Each point is reached from the start by the listed moves, each made once or not at all, plus a little noise. Is the number of moves made odd or even? Then give how often each move was made.
(in the rows, 128 means zero)

Moves:
(1): [112  29 133 175 170]
(2): [127 162 172 181 126]
(3): [139 143 191 144 186]
Start: [124 128 104 136 110]
Points:
[109  28 109 184 151] -> odd (1, 0, 0)
[123 162 148 189 109] -> odd (0, 1, 0)

Moves:
(1): [149 137 125 119  95  98 116 128 159  77 103 146]
(2): [132 140 136 140 129 135 122 103 161 147 127 138]
(3): [102 124 135 111 134 119 132 143 123 150 103 143]
(4): [126 131 112 129 115 156 139 112 109 131 103 139]
(5): [115 159 144  93 135 124 142 144 126 136 126 112]
(6): [125 128 114 136 106 131 129 121 117 150 138 145]
(7): [103 143 104 170 144 132 121 117 129 128 141 154]
(8): [142 125 129 140 124 148 149 153 117 133 129 144]
(9): [136 130  98 117 138 131 132 138 125 138 124 116]
(10): [150 135 131  86 124 103 175  99 160 138 132 115]
(11): [103 122 137 127 110 144 151 140 154 139 132 111]
(12): [112 118 147 115 133 156 121 131 139 111 150 154]
Start: [129 137 124 128 117 135 137  99 133 145 116 131]
Points:
[ 81 130  82 110  80 177 181 111 117 210  74 144] -> odd (0, 0, 1, 1, 0, 1, 0, 0, 1, 0, 1, 0)
[ 69 152 105 174 101 201 183 100 156 201  81 189] -> even (0, 1, 1, 1, 0, 0, 1, 1, 0, 0, 1, 0)
[ 78 188 128 106  99 144 232  93 195 243 124 169] -> even (0, 1, 1, 0, 1, 1, 1, 1, 0, 1, 1, 0)
[103 165 126   7 127 158 210  94 146 185  84 145] -> even (0, 0, 1, 1, 1, 0, 0, 0, 1, 1, 0, 1)
[167 146 105  76  66 116 221 116 203 128  97 128] -> odd (1, 0, 0, 0, 0, 0, 0, 1, 1, 1, 1, 0)
[182 163 102  75  86  87 171  53 224 130  88 138] -> even (1, 1, 0, 0, 0, 0, 0, 0, 1, 1, 0, 0)
[137 171 106 151  50 130 206  61 233 165 121 188] -> odd (1, 1, 0, 0, 0, 1, 1, 1, 0, 1, 1, 0)
[140 162  53 169  82 134 146 115 136 127 113 197] -> odd (1, 0, 0, 0, 0, 1, 1, 1, 1, 0, 0, 0)

Moves:
(1): [132 125 106 137 124 150 126 123 128 143 130 129 118 125 131 132 128 134
 145 138 133 129 109 127 140 114 123]
(2): [132 151 118 132 122 126 119 134 124 124 115 127 145 135 130 115 154 120
 121 124 135 113 128 146 132 126 127]
(3): [120 130 135 123 139 135 145 111 129 135 123 130 130 119 120 140 130 126
 123 130 133 126 131 132 139 126 117]
(4): [141 125 131 118 125 116 140 141 137 139 132 145 139 131 135 152 142 113
 137  98 143 128 122 130 121 140 147]
(5): [126 117 125 102 119 107 120 131 139 126 136 132 120 142 148 160 102 117
 136 137 131 118 123 113 141 133 119]
(6): [130 129 135 141 123 124 131 121 130 119 124 128 126 126 115 133 126 126
 133 124 126 123 131 128 132 112 139]
(7): [146 137 130 105 124 131 106 112 140 135 129 133 120 135 123 126 122  98
 124 142 129 126 128 107 130 123 111]
(8): [140 118 119 119 125 145 128 127 129 138 140 123 146 128 132 141 126 132
 149 146 139 125 133 151 112 126 134]
(9): [144 123 117 122 120 115 134 131 135 132 131 120 127 119 136 122 144 141
 128 133 135 123 131 137 120 131 126]
(10): [128 131 142 138 132 107 127 145 123 128 133 141 126 136 126 130 137 142
 141 133 154  97 135 117 141 132 109]
(11): [135 123 141 125 141 138 131 135 130 126 136 132 115 129 129 132 120 115
 125 135 114 120 120 110 132 134 129]
(12): [131 128 118 132 131 120 111 129 111 120 135 141 134 117 121 126 119 133
 127 120 116 118 130 136 126 125 136]
(13): [117 128 122 129 113 109 134 111 131 122 142 152 138 138 127 135 118 101
 127 132 105 123 121 116 148 127 134]
(14): [125 136 130 144 131 126 139 111 112 121 133 141 133 123 130 126 133 157
  99 128 136 109 121 126 127 113 139]
(15): [118 118 131 121 124 130 150 127 137 131 121 143 132 131 114 146 126 133
 117 113 115 115 125 118 125 129 136]
(16): [127 129 131 130 127 123 122 132 120 131 125 134 104 130 131 117 120 131
 124 129 135 144 142 131 121 134 131]
(17): [132 133 142 121 151 112 137 127 142 156 133 131 130 135 132 136 126 137
 135 143 134 130 117 111 138 145 142]
(18): [100 127 125  99 117 149 146 122 121 118 140 143 130 136 130 136 116 106
 134 109 149 140 139 161 143 119 150]
(19): [126 118 124 139 144 129 137 120 127 124 122 131 122 124 127 132  98 133
 124 110 139 122 131 133 131 135 140]
(20): [138 125 130 134 131 146 135 123 120 132 124 129 129 131 123 121 122 138
 119 117 122 140 121 123 139 118 123]
(21): [131 130 126 127 113 137 128 125 125 137 137 119 128 122 123 131 134 116
 131 115 121 121 127 131 127 129 144]
(22): [129 136 132 133 124 140 124 122 135 113 139 122 126 129 129 128 115 130
 117 124 132 154 134 133 133 131 124]
(23): [127 128 110 116 140 117 122 127 140 133 143 120 131 144 127 135 159 120
 124 123 125 136 151 128 133 120 121]
(24): [129 137 116 122 127 121 137 129 114 109 131 127 124 124 131 127 125 130
 139 129 134 136 149 130 135 145 124]
Start: [129 146 134 126 111 127 131 101 106 126 137 136 134 117 120 147 140 137
 103 142 126  98 128 140 133 115 108]
Points:
[165 129 109 138 118 155 185  75 114 146 149 147 109 114 109 178  87 191
 126 141 160 131 143 156 150 128 147] -> odd (1, 0, 0, 0, 0, 1, 0, 1, 1, 0, 0, 0, 0, 0, 1, 1, 1, 0, 1, 1, 0, 1, 0, 1)
[140 102 127  82 118 128 208  84 128 165 177 201 110 132 145 249  84 147
 128 121 189  60 106 152 153 115 201] -> odd (1, 0, 0, 1, 1, 1, 0, 1, 1, 0, 1, 0, 0, 1, 1, 1, 1, 1, 1, 0, 0, 0, 0, 0)
[123 121 124  66  92 148 168 115  76 111 189 186 138 135 117 217  87 120
 143 115 140  48 150 152 176 124 134] -> even (0, 0, 0, 0, 1, 0, 0, 1, 0, 1, 1, 1, 0, 0, 1, 0, 0, 1, 0, 1, 1, 0, 0, 1)
[113 162  74 134 107  99 170  89  63  96 157 196 123 125 107 160 158 179
  96  90 193  38 184 194 175  87 149] -> odd (1, 1, 0, 0, 0, 1, 0, 0, 1, 1, 0, 1, 0, 1, 1, 1, 0, 1, 1, 0, 0, 0, 1, 1)
[121 130 104  69 106 120 156  66 110 129 171 227 130 156  95 196 102  62
  81  54 123 110 156 144 169 104 160] -> even (0, 0, 0, 1, 0, 0, 1, 0, 0, 0, 0, 1, 1, 0, 1, 1, 0, 1, 1, 1, 0, 0, 1, 0)
[132 149 123  90 114 159 200  89 126 196 168 179 181 152  92 229 204 115
 150  92 190  59 130 182 192  88 160] -> odd (1, 1, 1, 1, 0, 1, 0, 1, 0, 1, 0, 0, 0, 0, 1, 0, 1, 1, 0, 1, 1, 0, 1, 0)
[155 138  67 121 102 115 144  45 102 135 192 167 155 117 126 215 141 116
 103 144 123  13 121 162 181  75 145] -> even (1, 1, 1, 0, 1, 1, 0, 1, 1, 0, 1, 1, 1, 1, 0, 0, 0, 0, 1, 0, 1, 0, 1, 0)

Moves:
(1): [118 108 126 153 148 129 109 147 130 122 117 134 118 142 127 125 154 130
 118 137 126 108 149 130]
(2): [134 144 131 128 133 135 133 115 136 121 144 124 134 126 126 112 129 132
 135 132 128 135 117 133]
(3): [121 129 131 138 151 119 149 127 145 126 122 134 117 127 136 143 128 125
 134 124 137 138 117 133]
(4): [115 105 108 143 131 133 114 122 134 106 134 135 129 109 124 133 126 141
 123 122 118 150 131 145]
(5): [125 127 115 132 130 124 122 137 132 123 134 133 114 113 123 118 134 119
 130 128 114 135 128 127]
(6): [119 127 135 122 119 129 134 122 127 113 136 130 126 117 124 118 110 120
 126 123 129 134 112 119]
(7): [114 126 140 129 127 133 128 155 122 124 132 102 136 124 128 125 125 133
 129 133 118 119 136 130]
(8): [139 130 100 127 146 124 143 140 141 139 114 124 108 113 106 129 121 125
 125 140 137 151 114 131]
(9): [135 123 125 125 121 114 122 139 129 145 118 136 127 123 145 136 122 132
 140 113 138 120 133 128]
(10): [140 130 115 140 108 136 135 102 118 111 120 107 151  97 111 119 115 105
 126 125 107 123 156 128]
(11): [121 128 137 126 129 145 122 126 135 123 142 126 128 128 129 116 132 138
 128 126 135 137 143 115]
(12): [140 122 123 135 128 124 142 145 129 130 134 116 130 128 124 122 134 131
 127 128 120 135 130 121]
(13): [134 141 129 131 112 142 135 143 123 122 133 131 127 127 136 118 126 138
 124 118 131 124 129 133]
(14): [107 117 134 135 117 113 120 138 154 144 149 139 106 134 107 139 149 136
 146 138 143 112 126 117]
(15): [135 124 108 127 144 120 138 140 128 123 130 119 130 117 136 128 122 140
 112 142 126 129 132 123]
(16): [122 109 123 139 141 140 159 106 127 110  94 141 142 138 127 128 131 147
 138 136 109 122 119 132]
(17): [111 135 115 125 130 130 131 117 138 122 120 124 122 130 114 124 135 114
 127 118 128 117 124 127]
(18): [147 122 117 113 132 142 123 117 139 128 132 124 105 136 145 130 135 137
 124 144 137 121 123 122]
(19): [136 129 114 131 122 117 128 110 132 136 116 108 108 120 118 133 123 152
 132 134 139 142 129 100]
(20): [119 122 155 127 131 113 136 114 119 127 121 119 122 133 148 120 151 129
 137 132 149 130 151 124]
(21): [118 129 122 104 141 132 116 120 122 120 131 138  90 135 119 118 116 130
 114 111 130 119 149 129]
(22): [108 140 132 130 101 115 147 159 159 101 133 128 139 121 105 116 133 111
 146 130 127 132 120 128]
(23): [122 132 126 135 128 126 128 115 137 147 121 129 138 139 131 126 124 114
 129 132 122 110 124 133]
(24): [129 125 138 127 121 128 137 128 141 129 119 133 133 121 129 125 136 143
 122 126 131 131 130 127]
Start: [123 130 130 154 126 105 130 129 133 135 128 123 132 129 119 134 135 119
 144 116 116 127 131 103]
Points:
[108 124  53 200 109  74 204 205 248  93 127  64  58  44  57  87 159 142
 162 143 129 127 134  55] -> even (1, 1, 1, 0, 1, 1, 1, 1, 1, 1, 0, 1, 1, 1, 1, 0, 1, 1, 1, 0, 0, 1, 0, 1)
[ 62 111 122 193 151 150 162 120 145  67 103 114 111 109 102  81 125 109
 132 103  69  85 186 104] -> odd (1, 0, 1, 0, 1, 1, 1, 0, 0, 1, 1, 0, 1, 0, 0, 1, 0, 0, 0, 0, 1, 0, 1, 0)
[ 65 125  96 178 185 148 139 158 195  82 129 123  64 102  87  96 154 160
 112  98 125 147 161 131] -> odd (1, 1, 1, 1, 0, 0, 1, 1, 0, 0, 1, 0, 1, 0, 0, 0, 1, 0, 0, 0, 1, 0, 0, 1)
[ 91 132  96 188 127 123 178 178 216  85  86 149 120  99  80  71 178 142
 167 111 114 128 129 109] -> odd (1, 1, 0, 0, 1, 0, 0, 1, 1, 0, 1, 0, 1, 0, 0, 1, 1, 0, 0, 0, 0, 1, 0, 1)
[ 85 118  82 165 162 106 183 128 157  72  93  78  86  52  98 109 129 136
 104  98 119 148 189 122] -> odd (0, 0, 1, 1, 0, 0, 1, 1, 0, 1, 0, 0, 1, 0, 1, 0, 1, 0, 0, 1, 1, 0, 0, 1)
[107 157  90 131  89 109 154 131 170  71 142  49  73  63 107  54 137 136
 156 107 135 119 207  57] -> even (0, 1, 0, 0, 1, 0, 1, 0, 1, 1, 1, 0, 1, 0, 1, 0, 1, 1, 1, 1, 1, 1, 0, 0)
[ 22 110 149 154 122  76 139 145 221  99 138 135  76 139  80  82 189 116
 140 124 152  80 183  68] -> odd (1, 0, 0, 0, 0, 1, 0, 0, 0, 0, 1, 0, 0, 1, 1, 0, 1, 0, 0, 1, 1, 1, 1, 1)
[ 69 116 103 202  97  52 211 122 249 107 119 105 122  53  58 106 154  82
 193 107 138 155 121 106] -> even (0, 1, 1, 1, 0, 1, 0, 1, 1, 1, 0, 1, 0, 1, 0, 0, 1, 0, 0, 1, 0, 1, 1, 1)
[ 82 121  73 183  67 111 151 173 210  88 156  96 101  50  51  98 125  90
 167 140  91 129 122 106] -> odd (0, 0, 0, 1, 1, 1, 1, 1, 0, 1, 0, 0, 1, 1, 0, 0, 0, 1, 0, 0, 0, 1, 1, 0)
